Each row of a before or after table is a point. The points were changed in one or more steps. Then noise was added and the rows were shuffled. The steps act on how far a point lies along the listed directions, d1 being the first. What was done? A step turns or swaps two directions, mirrors them in a line or flattens them onto one, adds a multiple of one to another, or multiplies one. Angles are multiples of 10 degrees, from the lower direction toward the higher: turns from -170 to 170, lines from 10 to 170 but not 90. Use the fewest steps. Two steps may share a direction if one is a turn and the other turns, adds or multiplies; they go together, in the order done. Otherwise the lowest direction goes first.
In the rows, zero is written as 128.

Directions:
(1): [165 165 176]
(2): [164  69 146]
Before (12 x 3)
[[169 129 141]
 [162 122 165]
 [ 90 182  94]
 [158 102 127]
 [175 135 179]
 [130 146 141]
 [110 171 112]
 [114 170 125]
 [135 152 144]
 [160 137 161]
 [ 99 120  91]
 [134 156 148]]
After (12 x 3)
[[147 160 158]
 [ 65  83  45]
 [189 154 170]
 [125 180 136]
 [226 181 243]
 [195 169 202]
 [157 173 169]
 [160 101 125]
 [117 172 112]
 [192 151 207]
 [ 79 174  81]
 [161 181 178]]
Steps: multiply d1 by 2.5

Directions:
(1): [ 50  87 107 136  98  57 159 127 130]
(2): [138 137  76 103  97 125  91 150 223]
(3): [145 141 164 122  61  89  59  83 103]
(4): [159  71 136 122 159  88  80 203 106]
Before (10 x 9)
[[163 154 177 160 110 146 105  91  46]
 [145 152 178 130 152 181 127 105  90]
 [129 115 116 111 170 155 152 187 123]
 [127 148 130 125 102 122  75 130 139]
 [147 149 141 153 187 213 192 102 131]
 [143  95 168 143 111  59 117 150  54]
 [133  78 157 133 122  84 114 137  95]
 [153 193 101 110 108 190 149 116 177]
 [110 115 186 126 104 112 155 104  91]
 [ 96 113 152 141  79  76 115  94  95]]
After (10 x 9)
[[157 161 176 162 112 152 115  82  50]
 [123 248  92 114  81 226 189  46 195]
 [103 124 183 124 100 120 165  92  93]
 [151  37 165 131 142  57  81 187  81]
 [128 145 130 128 103 121  72 134 132]
 [169  47 174 136 135  26  75 212  38]
 [144  95 117 106 182 138 131 220 114]
 [124 191 132 155 166 244 224  49 146]
 [137 165 174 127 144 189 140  88  93]
 [ 93 115 154 138  76  83 119  87  98]]
Steps: multiply d4 by 2.5

Directions:
(1): [114  40 141 165 100 195 200 131 127 121 162 155 170 114]
(2): [115 122 157  90 183 108 160 135  95 140 119  50 177  45]
(3): [ 74 191 122 146 130 171 176 124  35 109 120 105 112 178]
(4): [ 92  96 122 216 196  99 114  63 121 149 145 128  77 109]
(5): [108 114 109  65  79 104 112  21  88 106 156 152 145 111]
(6): [137 144  79 124 150  56 193 143 114 195 146 184 171 154]
Before (14 x 14)
[[135 114 149  41 104  91 113 132 102 116 134 119 182  98]
 [ 82 113 111 108 100  94 137   7  74 136 172 196 153 131]
 [105  72 180 208 200 158 116 128 153 112 121  83 107  58]
 [140  81 108  77  87  89 120  68 151 134 134 129 127  88]
 [142 167 118  86  96 122 101  79 133 115 126 138 145 147]
 [132 158 127 151 128 135 103 140 153 121 114 134  95 158]
 [131 113 111 123 133 110 152 108 106 155 140 176 145 137]
 [ 97 115 157 190 207 103  94 109  87 128 127 101  86  91]
 [144 113 106  73  98 106  77  98 142 130 136 144 129 120]
 [128 108 143  98 136 121 112 149 130 107 135 101 133  64]
 [153  45 132 102 121 129 155  91 157 166 145 148 163  76]
 [123  81 101 213 158 117  65  84 187 133 138 184  64 139]
 [ 75 107 152 164 178 178 128 151 103 111 108  67  90 111]
 [150  76 158 115  86 162 118 150 175  98 154 133 163  92]]
After (14 x 14)
[[140 166 151 136 130 179 132 161 141 112 104  93 140 146]
 [138 137 131 106  92 137  94 113 156 106 125 139 118 139]
 [112 198 110  88 131  86 155 132  73 136 142 126 159 142]
 [ 98 134 167 123 165 134 155 176  68 122 117  71 153 111]
 [114 100 137 193 168  91  58  82 123 124 140 157  66 121]
 [105 152  76 162  89 150  90  79 120 102 134 205  72 214]
 [128 101 133 154 133 161 164 147 114 139 132 161 138 143]
 [ 97 150 123 119 161 103 127 126  83 119 136 100 111  93]
 [ 96 162 116 155 131 152 184 149  82 132 101  85  92 159]
 [124 107 102 115 174  54  68  99 159 158 125 137  92 107]
 [101 151 106 139 157 137 207 107  58 175 126 134 129 154]
 [101 153  97 149 176  39  85  34 111 146 137 163  92 123]
 [107 158 124 126 126 179 133 161  87 116 113  96 114 157]
 [111 141 151 229 163 179 177 214 138 156 118 155 118 185]]
Steps: swap d1 and d6; turn d2 and d4 by 40 degrees; turn d3 and d5 by -150 degrees
